Each row is a point. Any point is a mix of the corners, with weights that add up to 1. It lies inside the corners' shape when no weight is negative. Is each point inside? If not, which corners have a negative weight?
In the rows, zero is written as 128.

Corners:
(1): [166 152 173]
(2): [ 91  61 229]
(3): [122 153  55]
(4): [120 165 184]
Points:
[107 105 158] => inside
[ 97  74 218] => inside
[149 137 142] => outside (4)
[122 150  71] => inside
[120 159 176] => inside
[157 146 198] => outside (3)
[103 124 142] => outside (1)
[122 103 198] => inside

Corners:
(1): [109 114 127 119 142  79]
(2): [159 132 174 141 130 176]
(3): [130 123   7 160 129 118]
(4): [153 113 159 124  80 137]
(5): [102 163 138 115 123 142]
(6): [145 161 146 145 124 123]
(7): [121 140 167 165 119 137]
Points:
[123 141 125 134 116 121] => outside (2)
[125 139 113 126 123 110] => outside (2, 7)
[117 135 110 140 134 138] => outside (4, 6)
[136 124  99 151 127 123] => outside (5)
[138 126  98 137 128 109] => outside (5, 7)
[131 155  86 167 136 144] => outside (1, 4)
[123 136 127 151 124 128] => inside
[151 132 161 139 123 160] => inside

Corners:
(1): [147 111 115 116 101 103 125 129]
(2): [ 57 117 127 200 135 181 145  43]
(3): [240 125 160 114 115  75 107 193]
(4): [ 71 112 163 136 122 249 116  71]
(5): [123  92 108 153 195 125 114  79]
(6): [ 73 249 144  82 160 131 160  73]
(7): [126 116 168 124  81 117  92 150]
(8): [162  68  24 203  97  63  99 203]
(9): [128 157 102 136 100 119 104  67]
Points:
[104 131 126 150 111 146 126 101] => outside (5)
[ 57 124 128 168 136 182 138  67] => outside (3, 9)
[175 126 109 121 131  98 118 171] => outside (2, 7, 9)
[114 139 119 131 106 127 101 111] => outside (1, 2, 3)

Corners:
(1): [ 99  98  82 146  95 145 128 101 102 148 113]
(2): [124  96 155 167 170  90 151  88 124 105 106]
(3): [121  89 136 170 168 167 124 119 125 147  98]
(4): [105 105 116 125   7 147 121  95 159 175 149]
(5): [117  82 132 119 160 187  96 109 140  54 127]
(6): [ 56 140 119 117 114 153 120 136 159 122 175]
(7): [ 75 163 134  59 152 176 173 116 104  88 185]
(8): [ 78 138  71 101  88 136 128  91 183 151 186]
(9): [ 82 175 148  83 122 118 179 145 102 135 101]
(10): [141  76 117 155 121  98  84 130 133 172 125]
(11): [168  34 135 128  73 152 176 148 128  46  90]
(12): [122  42 189 138 197  96 123 126 107 113  69]
Points:
[122  96 107 136 124 151 142 111 111 109 113] => outside (4, 6, 12)
[114 102 131 115 122 150 151 124 124 102 129] => inside
[107 104 134 127 141 133 130 111 121 125 115] => outside (6, 11)
[133  71 148 136 135 141 137 121 118  98  99] => outside (6, 8)
[101 119 128 110 132 143 134 121 124 120 148] => inside
[104 113 136 118 121 129 163 118 119 114 118] => outside (5, 10)
[ 98 118 125 116  87 144 137 114 136 137 139] => inside

Corners:
(1): [ 93 110 155 132 141 111 115 164  89  77  26 195]
(2): [163  63 111  98 235 136  90 134 160  81 234 142]
(3): [140 134  88 130  50 107 150 149 172 179  77 134]
(4): [117 172 166 153  52 160 147 134 116 133   7 179]
(5): [ 90 129 159 148 111 131  85  83  92 133 132 138]
(6): [134 182 132 167 101  85 166 198 155 130 130 114]
(7): [133 189 102 116  86 157 223 188 165 232 181  35]
(8): [ 88 219 136 162 153 194 132 108 136 103 178 112]
(9): [123 118 144 178 142 104 181 159 117 136 133  89]
(10): [142 113 143  72 156 117 105 132 124  74  79 155]
(11): [ 93 134 106 141  48 152 126 110 143 126 144 106]
(12): [153  79 101  93  67  83 186 125 118 171 132 128]
(13): [ 84  79 136  59 114 187 117  90 194 167 180 135]
Points:
[119 123 133 125 107 126 135 139 133 128 111 134] => outside (8)
[124 162 106 149 132 138 160 156 144 131 179  95] => outside (4, 5, 10, 13)
[127 118 117 122  94 119 152 137 145 153 118 126] => inside
[124 131 128 126 158 145 125 132 140 110 161 128] => inside
[105 115 148 119 131 140 102 117 121 101 115 162] => outside (3, 7, 9)
